Every row gives one point. The points of each table are mixes of a few directions, plus a little noise. How many directions does each table use, and how many do they share? Where both have some left over, give the other angles between the two spaces (their principal angles), to ten degrees, smallest first.

First, 5 rows:
[[  5  -4 -44]
 [  4  -5 -42]
 [ -6   6  62]
 [ -6   7  56]
 [  3  -4 -32]]
Second, 7 rows:
[[ -2   3  24]
 [ -2   2  24]
 [  4  -4 -32]
 [  4  -4 -39]
 [  8  -8 -72]
 [ -1   1  11]
 [ -9  10  85]]
Directions: first 1, second 1, shared 1

First, 6 rows:
[[ -1  28  -3  -4 -50   1]
 [ -2  49  -5  -6 -88   1]
 [  0 -12   0   1  22  -1]
 [  1 -36   4   4  64  -1]
 [  0  14  -2  -2 -25   0]
 [  2 -42   5   5  77  -1]]
Second:
[[ -2 -24 -11 -12   8  17]
 [ 47   9  39   3  -9 -58]
 [ -6 -37  -3  -3  41 -23]
 [-12 -18  -6   8  53  34]
 [-43  62 -18  19 -49  26]
 [ 16   8   0 -14 -44   4]]
Directions: first 1, second 4, shared 1

First, 8 rows:
[[-24  -8  16 -43 -19  20  39 -29 -18   8  41]
 [ -3   2   1  -3   0   0   1  -2   0  -1   0]
 [-26   5  19 -30  -5  13  23 -20  -7  -2  18]
 [-16  28  15  10  28  -7 -19   6  19 -22 -37]
 [ -4   1   2  -4   0   2   4  -2  -1   0   2]
 [ 81 -47 -62  57 -26 -21 -29  39  -8  32   5]
 [ 51 -23 -38  44  -8 -18 -27  31   2  15 -11]
 [-60  43  47 -32  30  10  11 -23  13 -30 -20]]
Second (9 x 11):
[[ 18 -68 -13  27  18  -2 -20  35  -6  35   0]
 [ 30  10 -25  28  -2 -18 -23  18  10  -8 -20]
 [-47 -10  12 -60  17   1  21  -2   4 -17  14]
 [  9  68   9  -2 -46  13  27 -49  -9 -13  15]
 [-12  -6  22  24  29   5 -19   8   6   6 -26]
 [  9  11   2  18  -1   0  -8  -2   2   1 -10]
 [ 20 -59  -8  22  -1   8  -5  17 -15  40  16]
 [ 28  12  -8  37  -8  -3 -16   3   1   5 -14]
 [-55  42   7 -95  -7  -3  43 -28   8 -49  25]]
Directions: first 2, second 4, shared 2

First (9 x 18):
[[ -4  13  -9  -8   3 -20 -27   0  12  24  32   4 -10  13  -2 -12  55  -9]
 [ -3 -72  27   1 -10   9  16 -11  53  -8 -41  10  -4 -23   4   4 -38  -3]
 [  0  90  10 -12 -36  29  -2  19 -44 -10   1 -24   1  -2 -10  25  25   0]
 [ -7   7   8  -2  23  23  -1 -15   4  45   0  10  10   8  12 -47  25 -10]
 [  4 -12 -29  24  31 -23  17 -13 -38 -42  13  12   6  28  18  10 -72  19]
 [-20  38  -2  -7  -2 -22   5 -11  -3  -3  32  31  -2 -17  37  14  -6   1]
 [ 35 -95   6  11 -40  -6 -37  11  45 -62 -42 -62 -41  55 -66  39  -5  -2]
 [  2   1 -11  -5  15  -1  15  23 -12  30   3  10  24 -41  -4 -12   9   7]
 [ -7  28   0  -4  13  13  13   4 -17  28   5  12  19 -20  11 -18   7   1]]
Second (10 x 18):
[[ 13  -4 -17 -10  17   6  -7  -1  -2  -9  -9 -19 -11  -5  21  16  12 -35]
 [ 36  -4   3  55  59  28 -27  -6  -5  -8  -6  14 -30  21  52  89   4  11]
 [ 38 -13  -6  47  56  25 -24  -1 -12   0  -9   6 -27  15  46  76   8   2]
 [ -4   5 -12 -33 -11  -6   5  -3   4 -10  -4 -21   3 -13   1 -18   6 -36]
 [ 21 -21 -25  -4  27   9  -9   6 -18   9 -13 -21 -12  -9  20  19  16 -35]
 [-27 -11  26  16 -38 -13  20  12 -10  35  16  35  26   5 -61 -54 -17  75]
 [  1 -26 -17 -11  -4  -4   8  14 -21  24  -4  -9   6 -13 -18 -28   6  -7]
 [-24   5  11 -11 -33 -14  16   2   4   8   9  11  20  -4 -36 -45 -10  24]
 [-48  63  54  -3 -55 -18  12 -25  51 -38  26  35  27  18 -28 -30 -32  52]
 [ -5   6 -20 -45 -13  -9   6  -3   6 -13  -6 -29   3 -20   2 -23   9 -51]]
Directions: first 6, second 3, shared 0; angles 30, 70, 80

First, 10 rows:
[[ -8 -16  -6  -2  28 -20  11   1  13   0  19 -14 -15  -2  12  -3  38 -11
  -29 -21   4  15  -4   0]
 [-31 -34  27   7  24 -41  -1 -22   2   8   2   2 -14   7  -2   6  44  16
  -50 -44 -25  24  33  -1]
 [-14  27   5  22 -14  24 -26  -5  35  14 -11 -16  30  -6  20   2 -36  -6
   25  25   8 -22  -8  19]
 [ 38  23   3 -24 -40  18  -1  10 -51   4 -42  28  21  14 -37  -7 -62  19
   48  17  -6 -22 -10  -9]
 [  4 -28 -18   1  25  -6  22   2  -6 -29  39   7 -37 -10   2  11  54  -5
  -29 -10  -3  28  14 -16]
 [-24  21  47  11 -34  -5 -40 -22   6  42 -57   2  49  15 -10  -5 -61  25
   19  -2 -20 -30  12  21]
 [-17  20  10  35 -30  39 -34 -19  28  -3  -8   4  25 -14  16  23 -38   7
   28  41  -7 -15  19  11]
 [ 42  16 -44 -10 -10  41  19  25 -13 -30  22   6 -12 -14   0   2 -11 -18
   39  41  24  -3 -27 -11]
 [  3   3 -11 -24  28 -28  18  19  16  20   6 -31  -2  11  11 -28  18 -27
  -16 -25  26  -2 -40   9]
 [ 14 -32 -18 -18  26 -21  33   8 -29 -25  28  11 -41  -1 -13   2  55   0
  -33 -26  -4  31   9 -22]]
Second:
[[  7  -6   2  16  23 -20  -9  10  23 -14  14 -18 -17  -5  16  -8  43 -15
  -28 -44  25   6 -20  13]
 [ 15   6  45  53   8 -28 -31   0  20   2  -3 -24   4  -5   1  25  58 -28
  -37 -61  17   0 -30  -4]
 [-15  10  -5   3 -17  27   0 -19  -9 -14  16  18  -1   4  -3  20 -22  17
   20  46 -29  12  24 -22]
 [  1   2  -2  31  14   5  -7  -4  29 -18  18 -18  -2 -33  19  22  22 -17
   -5   5  41   2 -10  -6]
 [ -9 -12 -16 -31   4   0  20 -11 -24 -18   5  24 -18   3  -8 -13 -22  35
    6  15  -6  12  27  -8]
 [-12  27  19  24   8  -8 -17 -16  29 -11  16 -24   4  -3  17  12   1  -4
   -2  -4  28   2 -27 -13]
 [-19  16 -11 -35 -12  10  13 -12 -14   5  -3  11   7  20  -4 -17 -56  27
   30  41 -18  -2   7  -8]
 [ -2 -16 -10 -32   9  -6  28 -17 -27 -10 -20  18   1 -31 -16   4 -38  33
   15  26  39  -1  27 -18]
 [ 34 -25 -21 -25 -35  18   4  68 -28  77 -43  13  23  50 -21 -45  17 -47
    0 -22 -95 -31   3  65]]
Directions: first 4, second 6, shared 2; angles 30, 60
